Rows are points. Each copy is the shape, with its points in the same order, turned, moved and blurred by noise. Say if it was mirrored as well.

Shape:
[[2,0,4],
[40,9,1],
[28,29,-40],
[17,11,-3],
[7,-20,-7],
[-2,25,-28],
[-11,0,17],
[-12,-22,-3]]
Copy 1:
[[3,-3,-12],
[40,-15,-18],
[31,17,-60],
[21,4,-17],
[-11,-13,-22],
[6,30,-41],
[0,5,8],
[-21,-8,-13]]
Copy 1 is: only turned
Copy 2:
[[3,7,2],
[24,-9,34],
[-17,-24,47],
[4,0,20],
[7,-13,-10],
[-28,-4,24],
[2,22,-8],
[-2,-3,-22]]
Copy 2 is: mirrored

Shape (10 x 6):
[[27,-5,11,15,-24,-27],
[-24,17,15,-28,10,23],
[-28,-15,-29,4,8,-25],
[-33,26,-28,-25,-31,8],
[11,22,20,-38,-26,-36],
[6,18,-19,12,2,-32],
[-1,-16,-16,-10,7,21],
[-45,-9,3,-38,25,11],
[7,-22,1,8,18,19],
[-5,0,12,22,7,10]]
Copy 1, 10 rows:
[[21,-1,25,23,-29,-24],
[-21,20,-5,-21,5,34],
[-9,-21,-33,3,-3,-14],
[9,34,-45,-27,-34,12],
[7,27,23,-37,-29,-28],
[0,16,-10,20,-7,-29],
[20,-8,-13,5,5,23],
[-31,-11,-24,-33,13,30],
[11,-7,4,24,14,28],
[-8,8,2,34,-5,17]]
Copy 1 is: only turned
Copy 2 (10 x 6):
[[7,20,12,-9,-14,-25],
[-33,8,-14,-8,26,39],
[-20,-13,-50,0,-2,-23],
[-53,21,-39,-24,-23,22],
[-26,13,14,-56,3,-9],
[-7,27,-32,-14,5,-30],
[4,-2,-31,1,-4,25],
[-39,-31,-34,-7,30,32],
[16,-3,-20,19,9,18],
[-7,16,-11,23,12,5]]
Copy 2 is: only turned
Copy 3 (10 x 6):
[[29,15,-2,25,-17,-15],
[-30,15,-8,-41,2,1],
[-31,-7,-17,32,17,5],
[-41,0,-45,-13,-10,-31],
[-15,48,-14,5,-50,-8],
[-2,32,-23,31,13,-11],
[-3,-12,-26,-12,9,18],
[-56,0,-4,-25,7,28],
[13,-8,-4,-7,21,21],
[5,5,5,-5,21,-9]]
Copy 3 is: mirrored
Copy 4, 10 rows:
[[43,-12,-13,-2,-19,-15],
[-21,-11,17,-38,9,22],
[-26,4,-25,8,2,-26],
[-36,1,-37,-39,-15,14],
[31,-25,-15,-60,2,-18],
[14,13,-25,-3,4,-18],
[-17,9,18,-7,-29,3],
[-48,-19,21,-23,4,-4],
[1,6,28,13,-22,0],
[7,-12,7,13,-6,20]]
Copy 4 is: mirrored

Shape:
[[-9,-8,-17,-20,-13,-43,25,-1],
[13,10,-16,-16,-25,-24,11,-9],
[-11,-36,19,-23,-7,-5,3,-29],
[20,18,-8,21,22,15,-12,20],
[1,1,-17,-42,-12,-43,-6,-31],
[-26,3,27,2,-3,23,-19,8],
[32,26,1,-51,10,9,-3,26],
[-31,9,24,-14,-3,-5,7,-47],
[17,16,14,-7,2,11,-37,29],
[-13,13,2,28,40,-2,-8,27],
[9,16,-38,-26,-10,18,-25,14]]
Copy 1:
[[-12,-1,-1,-40,-9,-35,24,-3],
[2,16,-6,-24,-26,-6,15,-14],
[3,-6,27,-35,11,-4,-21,-17],
[13,14,-6,43,-1,15,2,11],
[1,20,-15,-50,-12,-26,-12,-12],
[-21,-1,19,4,8,29,-24,13],
[34,31,-25,-18,5,36,9,21],
[-37,18,12,-33,20,8,-25,-33],
[18,19,-2,11,-17,29,-20,30],
[-12,16,6,46,27,-5,-2,28],
[18,-2,-51,-3,-12,21,-5,5]]
Copy 1 is: only turned
Copy 2:
[[4,2,-51,14,-17,-21,16,-24],
[18,25,-34,17,-29,8,7,-21],
[-13,-23,-14,-23,-11,-5,6,-14],
[32,11,-5,29,25,20,-17,18],
[-2,22,-38,-16,-20,-28,-5,-43],
[-23,-3,15,19,2,9,0,28],
[19,57,-36,-11,4,7,-5,28],
[-26,1,12,-3,-7,-5,25,-33],
[12,24,1,16,2,3,-31,40],
[21,1,7,43,42,-8,-6,16],
[-6,36,-35,15,3,30,-37,-1]]
Copy 2 is: only turned
Copy 3:
[[9,14,-15,0,36,-44,15,-8],
[22,27,-5,-3,11,-18,16,-17],
[-13,-33,-12,-15,18,-7,8,-24],
[4,19,1,11,-10,22,-5,43],
[21,12,-2,-35,20,-37,-5,-29],
[-48,-1,16,4,9,22,-2,6],
[24,27,13,-37,35,28,17,25],
[-35,-3,6,-30,-8,-21,22,-20],
[2,15,31,1,12,34,-17,23],
[-27,10,8,12,0,-7,-10,60],
[11,48,-15,-20,18,23,-22,3]]
Copy 3 is: mirrored
Copy 4:
[[13,-26,2,-5,16,-39,30,19],
[29,-9,-2,0,6,-33,7,9],
[1,-48,19,-6,-12,2,22,-20],
[-15,15,16,-15,-9,-2,-30,26],
[37,-42,-3,-16,33,-23,9,-13],
[-21,-1,42,17,-1,22,5,0],
[35,20,44,-46,9,-7,0,21],
[-7,-14,5,8,12,0,27,-50],
[10,8,53,-2,-1,7,-35,14],
[-51,8,20,-3,12,-6,-21,17],
[30,6,15,-10,22,25,-12,33]]
Copy 4 is: mirrored

Shape, 14 rows:
[[31,20,-7,35,-29,-39,32,12,21,-2,-9],
[1,43,-37,31,-37,8,17,26,15,-21,36],
[14,15,17,22,-34,-20,13,19,8,36,9],
[-17,-9,17,-3,-18,-23,2,-41,-1,29,15],
[41,26,-29,-13,18,0,-27,23,11,-13,1],
[8,32,3,-38,11,4,-27,9,17,-25,-9],
[-35,6,12,13,7,16,-18,-18,-22,0,-25],
[-30,-15,1,-21,-7,26,13,-4,-40,-13,-1],
[-1,21,-12,11,-31,-9,8,37,50,10,8],
[-13,4,-6,1,-33,-44,-16,-1,2,18,-11],
[24,22,-16,-33,15,19,-39,24,-10,-22,-3],
[-38,1,-7,-13,28,-14,-4,-12,-17,14,-8],
[8,34,7,-22,19,-4,-34,42,3,-34,16],
[-17,-40,16,-5,3,-3,-21,-15,-8,-1,9]]
Copy 1, 14 rows:
[[39,3,-7,39,-23,-27,-6,15,-10,-9,-26],
[-7,31,-35,44,-6,-5,-24,23,-8,-11,21],
[23,-18,27,38,-5,-3,-16,32,-15,10,-13],
[11,-29,45,2,13,-17,-21,-21,15,21,12],
[33,45,-21,-26,21,5,0,33,-10,20,-14],
[26,41,8,-49,10,9,-31,18,-1,-2,-8],
[-22,5,35,-15,21,19,-20,-33,-6,0,-24],
[-11,-10,24,-25,33,18,-11,-23,-27,-29,18],
[10,-4,-16,16,-18,0,-31,49,10,-4,-11],
[-2,-10,27,-6,-12,-40,-17,14,-4,19,-17],
[17,48,-1,-47,29,21,-4,26,-26,4,-5],
[-8,-8,21,-24,50,-16,-29,-17,-3,1,-19],
[15,60,13,-29,33,1,-19,48,1,-14,-9],
[-6,-16,39,-26,30,2,15,-2,16,-7,1]]
Copy 1 is: mirrored
Copy 2, 14 rows:
[[30,8,1,2,-42,-46,15,-22,28,-36,31],
[-28,38,-25,-13,-45,-24,2,-24,60,-14,29],
[13,10,11,4,-41,-26,-2,4,0,-5,43],
[-8,-21,-4,-28,-6,-4,-13,-10,-40,-19,32],
[18,26,-8,-17,23,-36,-5,-12,49,21,1],
[16,30,-4,-34,16,-4,-23,6,23,-2,-22],
[-23,-12,-3,16,8,6,-19,-3,-17,-18,-26],
[-39,3,0,-22,-4,1,26,-4,-20,-3,-34],
[6,10,-16,-20,-43,-23,-7,20,45,-11,33],
[5,-11,-16,-24,-30,-45,-31,-2,-14,-9,9],
[2,29,2,-25,27,-18,-10,-6,32,29,-28],
[-18,-4,-28,-12,25,-20,-2,12,-28,-16,-7],
[-8,55,11,-29,22,-33,-29,14,34,5,-19],
[-29,-36,18,-32,20,-12,-8,3,-14,-7,-1]]
Copy 2 is: mirrored

Shape (16 x 12):
[[-2,-6,13,-7,-6,6,-16,7,1,9,-6,4],
[-4,9,5,21,6,7,-2,5,0,0,-2,11],
[-6,-10,6,60,7,6,0,-6,-3,6,-17,23],
[9,3,1,-4,-1,-13,2,5,-27,10,-9,-5],
[-4,-9,9,-10,-38,6,-6,-23,-6,8,-13,3],
[6,-10,15,-3,6,7,-3,-7,-1,-11,-7,-1],
[-2,-6,6,-13,9,6,2,-4,-5,13,15,17],
[3,-3,-14,-12,7,7,-19,1,3,-1,2,2],
[-4,-3,4,-6,3,4,-39,-22,-9,-21,31,-4],
[-4,-3,16,4,2,6,0,8,-12,-7,-6,8],
[20,19,3,-11,8,-6,-2,1,-9,10,-17,-4],
[-7,7,-1,-8,0,8,7,5,-5,13,6,-7],
[-1,9,13,-7,5,-16,-8,-2,-13,14,15,-6],
[-7,5,1,-10,-19,-29,2,-3,2,11,-13,-4],
[43,-9,-4,-1,-9,6,3,4,3,12,-10,-7],
[5,-7,13,-9,-31,2,6,9,3,-8,-14,35]]
Copy 1 (16 x 12):
[[0,-1,-1,-1,2,9,-18,12,8,6,-5,2],
[-2,5,4,15,-4,15,0,-2,-7,-10,-15,13],
[-4,-30,6,26,-27,20,10,-16,-7,-6,-23,28],
[22,2,-8,3,-5,0,-2,1,-13,6,-1,-18],
[-9,-4,-13,-25,-19,12,-19,-9,6,16,13,2],
[-4,-1,14,-1,1,0,-16,-10,6,-12,-3,-5],
[-2,-4,7,-3,26,6,8,-2,1,8,7,3],
[6,13,-14,3,21,5,-15,-2,8,-12,-1,6],
[-6,17,5,11,28,6,-43,-16,-11,-8,28,17],
[-1,-7,10,-3,-2,8,-10,6,-9,-8,-7,-2],
[17,23,-1,4,-1,-1,0,-12,9,5,-15,-20],
[-11,9,-10,3,5,1,7,8,-1,-1,2,-15],
[5,15,4,15,10,-4,-6,1,-6,15,14,-10],
[4,16,-11,-7,-19,-17,0,2,2,15,4,-1],
[24,1,-8,1,-8,18,1,-12,33,-10,6,-24],
[7,-4,8,-36,-18,21,1,10,11,0,-1,12]]
Copy 1 is: only turned
Copy 2, 16 rows:
[[5,-4,10,1,-8,7,-20,-2,-5,6,-8,-12],
[-8,6,8,14,3,13,-17,12,7,0,10,0],
[-32,3,5,21,-8,14,-27,16,31,-23,24,-14],
[-1,14,-5,-12,4,-9,-4,13,-11,6,4,-20],
[8,19,6,-2,-32,10,-18,-19,-18,-9,-1,-22],
[9,-4,13,-5,3,5,-4,-2,0,-13,6,-6],
[-4,-5,1,-15,-7,13,-10,-4,-5,18,12,5],
[13,-9,-12,6,8,10,-13,-8,-7,6,-1,-1],
[8,-28,7,17,8,5,-13,-24,-34,0,28,-4],
[-4,0,15,-4,2,11,-13,13,-7,-5,4,-6],
[18,22,2,-7,17,-9,-7,4,1,10,0,-12],
[1,10,0,-1,-1,17,5,3,-9,19,-1,-4],
[-5,2,8,1,2,-12,-1,-3,-15,25,12,-8],
[-3,22,-3,5,-13,-19,-4,-5,-13,3,-17,-3],
[36,5,-13,-4,-12,-4,-2,13,16,0,5,-17],
[9,13,9,-14,-30,6,-33,14,-11,-14,-9,9]]
Copy 2 is: mirrored
Copy 3 (16 x 12):
[[9,2,18,-3,0,6,-8,11,4,2,-1,12],
[8,4,9,21,11,10,0,-10,-3,-8,-7,12],
[19,-22,4,53,14,8,-8,-10,4,-10,-26,20],
[-11,3,18,5,0,-6,-7,6,-22,8,-15,-7],
[9,-14,20,-12,-24,-22,-13,-3,2,3,-8,20],
[6,-13,14,-6,21,-3,-3,0,-2,-1,-1,9],
[7,7,12,8,8,-2,-5,4,-20,14,19,21],
[7,12,-9,-11,8,2,-12,8,-9,-3,3,11],
[1,6,10,-16,19,-9,-43,-6,-11,-28,20,20],
[11,-3,24,8,11,0,3,2,-8,-8,-5,7],
[-13,14,14,-9,10,5,-2,-5,-12,18,-21,0],
[3,14,10,4,-3,0,1,-8,-8,8,8,-4],
[-17,15,21,8,8,-3,-18,0,-9,6,10,3],
[-23,6,8,3,-15,-19,2,8,3,4,-9,8],
[-8,-22,-3,-15,-2,22,-5,-2,-14,21,-12,2],
[6,-13,23,-5,-17,2,21,12,-9,-7,-11,36]]
Copy 3 is: mirrored
Copy 4 (16 x 12):
[[1,11,16,5,-8,0,-6,-2,17,-3,4,-6],
[7,7,14,18,8,7,6,3,2,10,-11,13],
[20,13,2,49,11,14,10,-9,6,37,-6,22],
[17,19,-4,3,0,-8,16,-9,-4,-12,4,-12],
[-14,15,5,-2,-29,-5,-10,-19,2,18,14,-2],
[6,-3,18,10,-2,-3,-4,-23,7,-6,-9,1],
[8,-5,17,-7,-1,-2,9,-8,10,-8,11,16],
[-1,-4,-2,-3,5,16,-11,-6,10,-17,0,3],
[-10,-1,21,-2,24,10,-35,-22,-10,-13,20,10],
[5,3,21,21,-1,-2,7,-6,-2,-2,-4,3],
[12,23,1,-11,-1,-4,6,-11,5,-14,-19,-7],
[0,-1,10,-14,4,1,13,5,0,1,-2,-4],
[15,16,13,-12,17,-11,-1,-1,2,-3,12,-3],
[-2,15,-11,-5,-3,-29,-1,4,6,4,1,-6],
[36,4,-10,-3,-24,12,-7,-12,4,-4,-15,-9],
[2,3,13,19,-40,-14,0,3,5,-2,-2,21]]
Copy 4 is: mirrored

Shape, 17 rows:
[[-15,7,-27,17,16,-6,-13,-6,4,-15,-2,26],
[-4,-3,-14,33,-13,18,35,1,-16,26,18,-26],
[-14,-21,-27,-10,-3,-17,-12,14,4,-4,-14,19],
[-1,-3,6,-14,-7,-11,-17,13,4,-1,5,2],
[6,-15,9,32,-6,29,20,-28,-30,7,14,-15],
[-19,-2,-5,-17,10,-15,-15,19,6,-9,-16,13],
[9,22,-19,16,-1,24,18,6,-1,-4,-12,22],
[22,-22,1,6,-29,-7,-20,17,-33,5,14,-4],
[35,-20,2,12,-4,-6,21,-11,-19,24,31,-4],
[-6,-7,-14,-34,3,-9,-4,6,-3,-23,-8,13],
[-1,-12,-2,-8,24,1,-21,25,-1,6,0,15],
[15,6,-7,23,-10,25,13,-9,-11,8,27,-27],
[10,-38,22,3,-11,-15,-3,24,-3,-7,-3,6],
[14,1,-29,12,13,6,-5,-6,22,-13,-19,-6],
[8,-4,9,26,-33,18,14,-21,-1,29,24,-5],
[15,8,1,26,-10,9,15,-24,-25,33,-7,-19],
[2,15,-5,19,7,-18,8,2,-3,-15,1,1]]
Copy 1:
[[-8,10,-6,-26,-19,4,26,-17,6,-7,8,8],
[28,-46,-16,1,-3,-4,-25,-9,-17,-22,7,0],
[-18,20,-14,-22,-15,-1,-12,-13,11,10,-10,24],
[-10,21,3,2,-6,-4,-21,1,7,14,11,4],
[16,-35,9,-13,-13,3,-15,18,-39,-31,10,-1],
[-4,37,-6,-11,0,3,-3,-7,12,15,-3,12],
[16,-27,7,-5,-17,-4,24,-2,3,11,-10,8],
[-39,-16,-6,1,-1,-14,-37,16,-13,2,11,17],
[-7,-39,24,10,-18,9,-40,2,-5,-24,17,15],
[-9,30,0,-13,-18,-6,-7,12,30,4,-17,12],
[-5,24,3,5,3,1,1,-4,3,6,11,32],
[17,-35,-6,13,-23,-9,-12,6,-21,-19,18,-10],
[-20,6,0,-5,6,29,-33,18,-5,19,3,17],
[1,5,-15,11,-41,13,16,-14,-4,-1,-10,7],
[14,-36,15,-10,-25,-5,-37,-5,-32,2,22,-6],
[8,-32,18,7,-5,-9,-19,-14,-35,-26,-9,-12],
[-12,-8,-2,-3,-7,15,8,-7,10,-6,4,-16]]
Copy 1 is: only turned
Copy 2:
[[-12,-8,-8,3,-21,8,12,0,-39,-26,5,-12],
[-6,17,53,22,-31,0,12,21,8,18,5,-22],
[-7,-25,-25,0,-20,-2,4,17,-9,-17,4,1],
[16,-12,2,0,0,-7,0,4,-9,-4,-18,8],
[-6,16,55,23,-12,28,13,3,-14,28,13,6],
[9,-16,-18,7,-11,0,-9,7,-8,-29,-11,9],
[-12,18,4,3,-45,-4,-10,-4,-37,12,-1,-12],
[24,-13,6,8,-14,4,36,19,-2,34,-13,20],
[5,14,38,-2,-15,-14,33,-6,4,25,21,14],
[-5,-22,-6,-5,-23,1,-12,4,-14,-18,-14,27],
[33,-4,-7,11,-17,-9,4,5,-19,-23,2,12],
[8,14,60,6,-21,3,14,14,-20,19,-3,-11],
[13,8,-15,10,7,-6,10,23,1,10,-2,29],
[5,1,7,-27,-23,10,-11,17,-28,-8,15,-12],
[-9,6,47,16,2,-13,12,1,-11,40,2,-18],
[3,10,39,10,-21,20,7,-19,8,31,11,-22],
[-3,16,1,-10,-18,8,13,1,-17,-12,-16,-2]]
Copy 2 is: mirrored
Copy 3, 17 rows:
[[-5,-9,16,-13,-19,20,-28,-30,10,-2,-10,6],
[13,2,0,-20,27,18,0,28,-3,2,-45,-29],
[11,10,6,-4,-33,12,-7,-11,-10,14,-8,26],
[9,-4,-1,11,-22,2,-4,12,-2,6,11,4],
[7,-1,15,2,22,-1,1,22,15,-32,-47,-22],
[-11,-6,9,6,-33,12,-2,-7,-10,18,8,18],
[-10,-11,-16,-3,11,38,-9,-7,20,-2,-21,8],
[45,-11,10,10,-14,11,-5,41,2,-18,-16,13],
[41,21,15,8,31,12,0,22,7,-20,-8,-14],
[-7,-5,-2,14,-17,8,-4,-11,-23,-1,8,25],
[13,-16,14,18,-24,17,9,-12,3,14,3,5],
[20,-17,-7,-15,28,2,-4,21,11,-18,-27,-22],
[15,16,14,9,-33,15,22,26,1,-13,1,9],
[1,-16,-3,-29,-2,6,7,-17,21,-3,-8,20],
[20,19,-13,-1,16,-1,-14,30,24,-11,-28,-27],
[10,3,15,-6,38,0,-11,30,26,2,-37,-1],
[-8,-5,17,-19,5,25,-15,8,4,-7,4,4]]
Copy 3 is: mirrored
